Each row is a point. Before rounding, the points of a table are all equally far from one centre. They may lie mostly on one side of it. Write the centre, to within rounding.

Points, 5 rows:
[[72 13]
 [48 32]
 [60 26]
 [-4  5]
 [65 22]]
Centre: [36 -8]

Points:
[[-35  11  12   0  36 -71]
 [-29  18  -4 -67  31 -40]
 [-47  13  -1 -30 -45 -68]
 [-34  40  48 -66 -10 -67]
 [ -1  54 -19 -36 -16 -86]
 [-36  52 -35 -32 -26 -58]
 [-38  28  70 -48   8 -56]
 [-74  31   1   3   2 -17]
 [-35  42 -24 -68 -24 -17]
 [ -6  10  18 -52   1 -89]]
Centre: [ -3  33  20 -16 -10 -25]

Points, 15 rows:
[[ 44 -66  21  -8 -49  33   3  -5  19]
 [ 81 -28  15  21   6  14  54 -16  -9]
 [ 52 -26   2  20 -29  11 -13 -41  -3]
 [ 89 -23  -1   1 -18  24  23 -15   5]
 [ 52 -59 -12 -28  -4 -11   4 -28  14]
 [ 67 -23  -2  -5 -14 -19   3 -15   5]
 [ 60 -43  -7   2 -43  12  11 -17  42]
 [ 60 -65 -18   5 -43  59 -13   4  -9]
 [ 27 -10  -6  26 -45   2 -18  -9  -8]
 [ 61 -43  21  44   3   3 -23 -33  12]
 [ 42 -31 -13  19 -39 -10 -12 -25  30]
 [ 95 -24 -12  16 -18  19   8  -6   4]
 [ 64 -39  -5 -13  18   3   9 -48   2]
 [ 79 -16  19   3  -2  13  24 -25   2]
 [ 67 -73 -27 -22   5  -6  27  -4  35]]
Centre: [ 21 -44 -12  22  15  31  14  11  11]

Points:
[[  9  14  51  46   9  -8 -26 -56  28 -19  47  39]
 [  7 -41  31  47   0 -88 -12 -58  47  -3   0  29]
 [ 18 -22   6  46   1 -47 -38 -72  37 -30  35  33]
 [  0  -8  32  17 -12 -65  11 -61  60 -33  41  53]
 [ 42  19   6  25 -22 -77  -2 -74  16  15  42  71]
 [ 32 -42  50  21 -44 -43 -35 -62  49 -35  15  45]
 [ -1 -26  21  12 -42 -61 -22 -60  37 -40  48  83]
 [ 40  -2  18   6   7 -33   2 -37  51  37  39  60]
 [ 24 -14  38  34  -1 -67 -32 -35  32 -46  23  68]
 [ 16  -2  -8  41 -17 -65 -35 -61  25   5  -2  89]
 [ 22  14  42  45 -20 -65   2 -58  50  -4  21  75]
 [ 22  -7  12  -3 -36 -66 -35 -70  62 -19  11  54]
 [  8  18  21  52   2 -53 -41 -38  57   1  27  40]
 [ -8 -23  -8  33 -46 -58 -34 -22  50 -20  63  55]
 [ 30  27  -7 -14  -3 -24 -29 -35  -5  28  70  29]
 [ 23  26  73  60 -42 -65 -28 -31  37   4   7  31]
 [  3 -13  18  64 -63 -39 -23 -59  13  -1  29  95]
 [ 13 -36  18  54 -44 -16 -32 -69  52   3   8  56]]
Centre: [ -2 -12  25  12 -36 -43  -9 -32  -5   7  16  30]

Points:
[[-10 -92  29  24 -50  39 -30 -40 -35  25  44 -23  18 -34  -2 -19 -27  67
  -13 -34]
 [ -7 -34  -3 -15 -21  43 -42 -61 -11  27  27  -8  13   0  -4   1  15  74
  -17 -57]
 [ 11 -39  23 -21 -60  35 -47 -25  -3  14  60 -43 -11  31  -5   4  11  60
  -19  -3]
 [-18 -32  36  28 -63  36 -56 -36  29  24  36   5 -11 -24   5 -30  -6  31
   29   9]
 [  4 -69  18  23 -23  32 -56 -24 -23 -18  79  28  15  -9   4  17  21  48
  -43 -19]
 [-30 -22  25  26 -51  21 -35 -43   8  11  68   4  -7   6   2  15 -35  34
    6 -20]
 [-53 -69  24  18 -18   4 -35 -62   2   7  65  -5  22  30  23  -7 -16  49
    4  -6]
 [-26 -69  18  31 -40  28 -69 -42  13  29  37  -6  27  24 -11  22 -10  28
   13   3]
 [-20 -42  51   8 -12  31 -53 -60  29  24  55 -34   5 -16  34  -5 -12  36
   16 -19]
 [-41 -51  37  -8 -53  23 -60 -20 -22  -5  19 -22  23   3  15   9  -3  68
   22 -20]
 [-50 -64  18  36 -61  -1 -30 -39  -5   3  37   1  40  -7   8  -3 -33  62
   -1 -21]
 [  6 -78  15  13 -73  25 -57 -43 -36   6  54  -9   0  -9   7   1  21  56
   -5 -51]
 [ -3 -95  22  23 -47  25 -39 -41   9  30  47 -29  23  36  17  -5  -9  78
    4 -28]
 [-22 -48  10  12 -36  35 -63 -52 -14  26  62 -25  -2  -3  21  27  30  46
   -2  -1]
 [ -4 -43   1   6 -38  62 -55 -47  -4  37  70 -21   5  -2   4   8 -12  55
   29 -24]
 [-47 -80   1  35 -27  25 -35 -40  -9  20  56 -22 -16  34  -7   0  -4  78
   23 -11]
 [-10 -50  44  20 -30  12 -60 -20  29  36  57 -10 -19   2  30  13   5  73
  -14  13]
 [-24 -65  -7  32 -43  20 -45 -66  25   6  27   1  16 -18  12   6  -2  79
   44  -2]
 [-27 -68  39 -10  -2  -4 -37 -40  38 -40  90 -43  24  -1 -10 -14  -9  41
    4  -2]
 [ 10 -72  34 -27 -51  42 -12 -24  28   2  71   3 -10 -19  -4  17  -5  51
  -13  -2]
 [-29 -74  16  41 -42  25 -25 -33  25   7  69  -2  34   4 -23  27  12  42
    1   4]
 [-18 -60  12  10 -37   3 -67 -26  28 -40  73 -25  25   4 -22 -12  21  74
   -2 -39]
 [ -8 -36  23 -28 -67  21 -38 -44   4  26  33 -11  13  17  -6  20  16  53
   36 -10]
 [ 18 -77  16  35 -51  33 -26 -53 -15 -22  61  16   4 -36 -11  12  17  71
    3 -11]
 [-16 -31  41  55 -25  16 -31 -45  21  23  37  -8   7   7  -2   5  45  57
  -10 -42]]
Centre: [ 23 -55 -17  12   4 -17 -17   8  -7   5  27 -19   4 -13   7 -25   2  22
  14 -12]
